Rows are points. The points of each table are mixes of a few directions, plus a little noise. Count the directions of each table, and those that both share. Where both have some left over, give the other angles between the two spaces (their principal angles), to ten degrees, smallest first.
(in the rows, 128 means zero)

First, 5 rows:
[[124 139 135]
 [145  83  98]
 [158  50  76]
 [108 178 163]
 [105 190 170]]
Second:
[[177 140 138]
 [ 23 102 107]
 [126 128 127]
 [188 143 141]]
Directions: first 1, second 1, shared 0; angles 90

First (6 x 6):
[[112  61  76 142 200 121]
 [135 169 191 171  90  52]
 [109  92 103  94  96 154]
 [143 163 145 130 117 138]
 [136  76 181 146 134 107]
 [127 205  69  94 127 200]]
Second, 6 rows:
[[141 201 116 155 158 123]
 [108 104 143 133  90  79]
 [ 99 121 148 151  73  34]
 [133  21 127  68 128 219]
 [142 157 117 128 161 162]
 [141 161 117 133 158 151]]
Directions: first 4, second 2, shared 2

First, 11 rows:
[[ 67 146 144 110 125 122 143 133 148  99 123]
 [127 153 120 131 137 141 124 114 110 149 126]
 [ 98 129 146  97  97 114 140 137 143  97 106]
 [166 119 122 151 168 136 107 134 109 133 113]
 [ 58  35 148 135 115  74 166 172 249  56 231]
 [114 169 123 124 132 145 127 110 104 149 114]
 [158 128 121 116  89 129 131 116 113 150 124]
 [133 151 121 129 131 142 124 114 107 150 121]
 [176 113 129 150 183 134  97 146 104 117  85]
 [108 165 129 117 128 139 128 116 109 136 107]
 [204  98 105 146 105 131 121 116 112 172 157]]
Second, 11 rows:
[[ 84 181  92  60 125 107 156 125 128 101 104]
 [145 102 162 166  77 149 127 109 127 176 175]
 [178  72 157 188 153 140 100 142 127 139 144]
 [148 113 120  89 129  97 167 138 116 120 168]
 [135 113 155 206 140 169  72 124 141 146  98]
 [111 147 114 113 142 125 125 131 131 112 103]
 [105 148 131 110  78 131 148 107 127 152 149]
 [103 158 101 102 165 120 122 138 132  91  79]
 [134 126 112 132 191 122 105 152 132  89  82]
 [132 122 141  92  54 114 183 108 115 165 207]
 [131 126 128 149 155 137 104 136 133 116 100]]
Directions: first 4, second 3, shared 1; angles 30, 70

First:
[[109 148 114 107  83 193 145  65 164 117  68 155 124  60]
 [127 124 186 109 114 143 115 161 140 100 121 118 116 130]
 [150  95 110 116  61 136 108 168 156 139 130 106 150 249]
 [120 127  14 132 120 111 145  75 120 152 112 140 156 170]
 [150 133  93 170 151 115 141 108 117 186 173 131 139 106]
 [113 123  69 124 154  82 129 123  94 118 124 124 139 185]
 [130 149 158 151 175 128 141 110 113 141 148 139 114  34]
 [ 90 132 187  62 106 145 112 152 137  34  52 132 103 141]
 [142 115 156 148 187  64 112 187  87 126 185 101 125 170]
 [155 139 192 162 129 166 136 129 153 170 170 129 116  35]]
Second, 9 rows:
[[105 102 134  75 107 177 162 175 141 164  46 193  70 111]
 [140 108  90 114 131  83 139 145  14  46 151 131 206  40]
 [135 143 128 163 137 109 102  94 145 121 168  87 147 157]
 [111 119  99 129 107 133  80  91 213 141 103 114 124 203]
 [134 117 135  96 135 125 184 184  20  99 120 169 140  27]
 [113 114 122 101 115 147 137 145 140 141  88 155 105 126]
 [126 135 138 140 126 142 110 110 188 155 124 118 102 180]
 [143 150 138 168 144 105 110 100 132 122 178  89 145 149]
 [139 160 167 171 150 128 125 108 155 157 169 100 111 161]]
Directions: first 4, second 3, shared 0; angles 30, 60, 60

First:
[[110 133  83 133 119 122 161 142  74 118 119 131 120 132 140 122 160 112
   88 134 108 104 115 163]
 [ 92 140  39 140 109 112 192 155  19 109 113 136 114 135 148 116 193  94
   49 140  91  81 101 197]
 [142 125 160 123 133 134 103 121 169 135 135 126 135 126 120 133 104 141
  157 122 142 145 140 101]
 [152 122 189 118 140 138  84 109 205 141 140 121 139 122 114 136  85 151
  183 119 154 161 147  79]
 [134 126 141 127 132 130 117 124 146 130 132 127 130 125 125 129 116 133
  141 127 134 136 133 117]
 [ 88 140  32 144 105 112 197 157   7 105 110 136 114 134 153 114 198  91
   43 140  88  79 100 204]
 [158 120 204 116 145 141  72 106 224 143 144 121 141 123 110 138  73 156
  197 119 160 166 149  69]
 [144 123 171 121 138 136  95 117 183 139 137 127 136 125 119 135  94 144
  167 121 145 151 140  92]]
Second, 8 rows:
[[108 111 145 120 106 123 136 186 122 165 176 132 123 157 165 158 150 132
  142  62 129 105 156 139]
 [152 169 137  98 147 126  82  68 173 120  94  55 114 154 130 143  61 139
  155 188 166 156 146 111]
 [166 103 148 194 132 109 144 130 137 114  86 185 136  45  81  98 157 153
   95 110 110 158  36 100]
 [ 81  86 118  94 103 158 160 158 103 134 244 211 180 126 102 120 163  83
  132 124  47  96 172 138]
 [ 62 117 112 157 108 124 166 123  72 122 124 151 144 104 119 157 172 112
  110 117  71 101 111 143]
 [103 115 138 125 143 162 123 121 130 118 128 147 140 133 126 114 127 123
  162 115 143 119 167 117]
 [166 162 124 110 130 104 104 118 153 136 110  65 102 153 147 143  92 141
  120 155 159 147 118 133]
 [184 163 100 125 155 120 111 121 132 114  63  76  84 151 154  94 104 143
  108 153 201 144 115 141]]
Directions: first 1, second 6, shared 1

First, 11 rows:
[[203  63 155 158 137  67 134 133 138 143 137 100 137 131 126 117 155  93
  107 134  90 141 119 141 138 107 118 142 111 111  85 120]
 [180 215 138 172 120 126 153 157 153 195  97  93 108 100  53 108 142 188
  155 111 148 138  14 119 120 102 160  75  81  96 147 145]
 [186 149 143 131 147 110 147 156 159 170 113  87 104 115 105 138 126 178
  153 111 149 154  66  94 152 105 155 108  76 107 130 125]
 [153  55 154  93 175 107 142 127 145  96 142 117 106 154 168 156 123 121
  136 130 121 151 198  89 175 131 110 180 107 128 108 121]
 [124 133 149 190 114 118 148 111 126 126 116 136 136 135 109 117 152 110
  126 139  95 101 119 156 104 124 134 109 141 118 109 130]
 [ 60 214 120 128 138 176 144 126 128 123 115 158  82 137  91 125 123 175
  153 128 155 124 150 101 127 147 118 123 130 130 169 165]
 [ 72  93  85 111  98 125  63 113 103 125 154 140 167 121 178 138 113  98
   75 125 125 121 135 157  95 124 141 107 177 173 106  98]
 [148 111 148  96 146 143 155 132 141 102 116 123 123 133 155 155 107 140
  168 125 139 126 144 106 154 141 139 145 106 119 144 112]
 [106 119  92 150 137  75  65 135 125 178 167 115 104 130 102 103 156 125
   45 124 124 172 128 121 116  88 103 123 145 157  83 147]
 [ 80 161 135  90  92 223 173 110 112  62  83 165 170 118 183 171  71 137
  211 127 150  62 129 145 111 181 179 108 144 125 190  93]
 [ 92  93  89  88 102 134  82 116  78  83 170 171 170 134 139  83 136  45
   77 154 112 122 205 178 111 159  52 192 185 144 146 149]]
Second (9 x 32):
[[113 150  82 116 153 142  38 133 147 112 134 128  86  89 152 183 181  97
  122 108 137 114 143 103 175  67 104 128 136 116  77 158]
 [128 128 131  88  85 127 115 121 108 120 136 144 146 129 132 105 109 141
  121 125 142 123 125 147  90 143 138 129 127 141 143 126]
 [249 113 153 119 165  98 174 138 182  79  72 142 125 153  28 108 111 141
  157 108 148 113 132 112 169 138 101 173 108  74 166 133]
 [109 111 125 124 152 154  99 141  72  78 152 143 118 133 178 110 152 133
  142 151 132 134 159 155 177 103  94 163 137 126 138 101]
 [142 156 118 109  94 101 147 108 214 197 102 107 137 109  66 170  93 122
  118  88 139 120  89  86  69 153 167  83 111 133 108 172]
 [ 36 129 135 124  72 142 158 111  93 196 168 111 165 129 181 119  87 145
  117 147 120 151 107 151  50 172 170  85 131 185 133 111]
 [136 108 156 151 105 129 124 137  30  75 141 160 143 156 168  49 150 132
  100 166  98 124 143 181 110 132 132 147 150 135 156  90]
 [146  99 160 158 166 131 199 138 116 114 122 123 139 161 116  99 109 149
  158 152 122 145 138 141 161 151 111 155 122 117 167  94]
 [ 94 158  92 165 160 129  99 125 190 182 123  94  94  91 131 209 162  90
  117 107 114 127 115  76 150  93 136  89 131 126  65 166]]
Directions: first 6, second 5, shared 0; angles 30, 30, 50, 60, 70

First:
[[ 98 134 115 127 134 117  94 108 160 125 161 120 135 131 145 107 146 109
  104 161 138 179  80 116 165 118 103 126 136 116 127 144]
 [105 136 109 120 132 117  95 111 165 128 164 117 138 126 128 101 134 109
   97 168 145 171  69 141 165 120 109 130 134 109 133 147]
 [110 148 115 115 127 127 109 138 167 135 152 120 144 124  88  98 109 117
  115 160 158 124  91 194 130 128 137 147 113 109 141 152]
 [189  85 111 113 130 118 154  76  83 115 114 132 107 118 183 162 145 131
   91 117  90 162 108  43 187 131  97  83 183 129 125  86]
 [150 131 136 123 122 140 155 151 112 133 105 134 128 125  97 136 105 141
  148 108 133  77 161 165  91 139 156 138 113 133 135 122]
 [ 94 145 142 144 129 133 114 152 144 132 132 128 133 137 118 118 130 128
  153 127 139 121 148 146  99 124 138 146 104 134 123 145]
 [192  98 165 144 121 149 204 151  37 124  45 150 101 131 145 194 122 169
  183  39  80  49 249  76  62 146 160 112 129 172 116  77]
 [ 87 145 130 138 132 125 100 137 158 130 148 124 137 136 123 109 135 117
  133 146 143 146 117 144 124 121 125 141 113 124 126 150]]
Second, 11 rows:
[[ 83 160 163 150 165 152 119 171 131  69 122  69 104 108 106  97 134 171
   97  92 103 131 109 111 140  76  89 113 142 133 154 130]
 [150  92 101 151 140 151 136 145  85 164 143  80 155  95  87  90 132 113
   74 122 150 181  87 160 187  97 183 173 171 107 125 120]
 [102 148 141  96 119 111 124 139 129 131 107 146  93 135 155 161 104 148
  149 103 137  80 144 115  93 154 101 130 126 131 141 131]
 [183  99  73  91  74 132 167  84 142 131 128 203 141 149 197 169 123 119
  154 166 159  86 163  90  99 132 142 120 131 131 127 110]
 [180 102  84  99  81 117 153  74 147 144 133 208 148 158 182 167 129 102
  167 174 146 101 163 108 100 155 143 114 110 134 113 118]
 [ 80 149 140 163 171 129 118 177 111 135 130  85  93 106 123  99 129 142
  103  99 116 171 120 128 153  89 118 117 127 110 149 118]
 [ 92 157 170 110 138 126 108 150 131 103 110 103 106 123 107 133 113 158
  130  91 119  90 119 129 108 143  93 135 135 138 135 145]
 [161  95 113 136 123 137 128 115 110 155 141 112 168 119  89 110 135 103
  109 141 140 155 104 161 161 135 171 160 146 123 110 132]
 [ 80 164 175 154 164 109  94 147 136 125 126 103 105 132 103 114 133 130
  139 114  93 151 128 145 125 143  97 104  94 132 126 141]
 [181  99  87 107  82 100 143  69 144 177 135 216 152 164 176 169 130  79
  179 185 144 120 170 128 103 181 154 115  92 130 104 121]
 [117 141 160 149 151 148 113 135 137  80 134  83 142 120  81  96 146 141
  109 123 102 140 106 134 143 106 111 122 132 142 128 141]]
Directions: first 3, second 5, shared 0; angles 50, 60, 60

First:
[[132 103 131  86  92 135 125 120 173 145 182 103 126 104  95 135 134 201
  150 164 116 120 159  70 116 101 110 135 133  73 148 117]
 [138 166 102 128 197 161  76  94  83  60 154 113 146 174 199 162  96  64
   80  39 144 158  90 128 187 136 163 120 110 186 141 147]
 [110 165 126 129 154 163 101  83 132  84 165 130 118 132 100 118 142 141
  118 132 146 102 120  91 154 108 151 157  88 117 132 108]
 [112 161 131 171 157 130 132 120  96 108  87 158 118 141 126 109 138  78
  116 119 143 112 105 168 135 143 149 138 110 162 109 122]
 [ 91 206 124 154 188 180  87  56 111  47 158 147 107 147  91 105 153 113
  105 124 162  82 101 101 170 108 177 175  59 138 125  96]
 [ 98 117 161 154  69 106 180 145 167 179  90 167  96  79  25  69 183 187
  177 235 127  68 157 137  69 116 109 157 122  72 103  89]
 [142 142 103  91 167 166  73  90 121  77 196  91 145 154 173 169 101 125
   99  69 134 154 117  80 176 114 145 125 115 140 156 140]
 [163  85 123 156 124  67 167 209  78 183  27 137 153 147 221 148  87  32
  112  69 108 192 111 237 111 188 108  67 196 202 107 178]
 [179  41 120  52  65  95 137 177 171 193 167  72 158 110 173 180  90 189
  148 119  87 188 170  94 103 124  75  81 196  91 162 164]
 [118  91 160 157  64  76 198 184 149 208  52 163 110  87  72  85 160 150
  172 208 112 103 153 178  59 141  94 125 158 100  98 116]]
Second:
[[126 134  94 126 127 117 103 137 116 127 135 144 126 136 170 141  85 162
  142 139 122 202 137 124 167 125 109 100 144 130 123 130]
 [175 119 128  93  65 150 137 139 150 146 187 128 115  87  85 100 158 210
  162 156  76 128 145 115  85 128  86 173 143  68 168 139]
 [164  62  92  89 150 106 110 124 111 111 146  44 139 160 206 198   7  92
   79  76 137 207 152 137 139 105 158  41 184 145 122 114]
 [100 194  36 105 113 105 102  54 143 194 146 198 108  91 155 202  60 224
  131 151  99 241  88 166 149 143  22 109 129 137 162 137]
 [ 92  72 137  73 122  89 171  45 216 196 124  57 135  98  78 217 101 117
   76 129 163  48 126 109  57  93 123  93 127 111 138  97]
 [177 167 133 155 163 167 136 110  70  83 112 130 122 140 134 107 155  22
   77  41 110  91  72 213  99 171 158 175 118 183 149 151]
 [ 97 196  91 175 155 125  88 148  79 112 100 212 125 151 183 112 112 147
  157 144 129 214 110 143 210 148 106 119 112 166 106 143]
 [118 130 181 144 105 145 153 153 151 128 123 142 129 112  61  69 220 139
  163 163 129  39 137  96 103 128 138 183 101  97 124 128]
 [160 122 173 177 146 162 117 213  66  48 113 130 136 169 148  39 176  71
  152 110 128 114 149 121 162 137 193 152 128 142  99 140]
 [ 39 117 190 157 156 102 159 124 176 147  66 132 145 135  76 117 191  93
  136 171 196  11 135  72 129 106 165 126  80 131  83 103]
 [160  91 154 115 108 141 137 159 134 114 149  93 131 126 110 104 143 131
  137 130 118 107 156 108 108 118 148 138 146 101 132 128]]
Directions: first 3, second 5, shared 1; angles 30, 90
